Each row of a before or after table is a point. One or more steps were done to the points. Then noise was added and the rows were shuffled. The steps act on columns, c1 being the first. What was done? A step turns or swaps two columns, mirrors them in a line or flattens them onto one, adds a multiple of one to another, or multiplies or shifts one. Angles are multiples of 10 degrees, from the lower column toward the higher: turns from -170 to 170, lines from 10 to 170 but not 90. Use the fewest steps. Two steps may share a column if one is a turn and the other turns, adds or multiplies; they go together, in the order done. Otherwise the lowest column goes first.

Before:
[[0.21, 0.36],
[-0.08, 0.23],
[-0.27, 0.27],
[0.13, -0.71],
[0.07, 0.43],
[-0.24, -0.28],
[-0.55, -0.17],
[-0.19, 0.60],
[-0.49, -0.27],
[-0.35, -0.19],
[-0.25, -0.37],
[0.04, 0.00]]
After:
[[-0.01, 0.04],
[-0.38, -0.25],
[-0.18, -0.37],
[-0.73, 0.13],
[0.46, 0.08],
[-0.30, -0.49],
[-0.18, -0.54],
[0.29, -0.25],
[0.60, -0.19],
[0.22, -0.09],
[-0.30, -0.25],
[0.36, 0.24]]
Steps: swap c1 and c2

Before:
[[0.44, 0.02, 0.52, 0.44, -0.60, 0.41],
[0.20, -0.08, 0.09, 0.51, -0.48, 0.16],
[0.22, -0.29, 0.16, 0.65, -0.19, -0.61],
[-0.07, -0.46, 0.35, 0.06, -0.62, 0.11],
[0.22, -0.12, 0.04, 0.08, 0.82, 0.39],
[-0.04, -0.07, 0.21, -0.09, -0.12, 0.02],
[0.23, -0.03, 0.04, -0.02, -0.59, 0.11],
[-0.08, 0.03, 0.35, 0.36, -0.41, -0.35],
[0.26, 0.02, 0.66, -0.03, -0.46, 0.15],
[-0.12, 0.14, 0.24, -0.09, -0.59, 0.42],
[0.35, 0.14, 0.05, -0.08, -0.40, -0.34]]
After:
[[0.06, 0.06, 0.32, -0.36, -0.57, -0.08],
[0.08, -0.05, 0.21, 0.10, -0.08, 0.07],
[-0.08, -0.24, 0.01, -0.06, 0.93, -0.06],
[0.00, 0.18, 0.23, 0.10, -0.30, 0.67],
[0.02, -0.36, 0.16, -0.65, -0.48, -0.44],
[-0.11, -0.21, 0.07, -0.53, -0.33, 0.39],
[-0.34, -0.10, 0.07, 0.08, -0.50, -0.11],
[-0.21, -0.17, 0.63, 0.00, -0.31, 0.34],
[-0.17, -0.13, 0.04, 0.02, -0.44, 0.37],
[-0.34, -0.25, 0.53, -0.45, -0.30, 0.69],
[0.35, -0.32, 0.35, -0.06, -0.45, 0.41]]
Steps: mirror c1 and c2 in the line at 110 degrees; multiply c4 by -1; turn c5 and c6 by -30 degrees
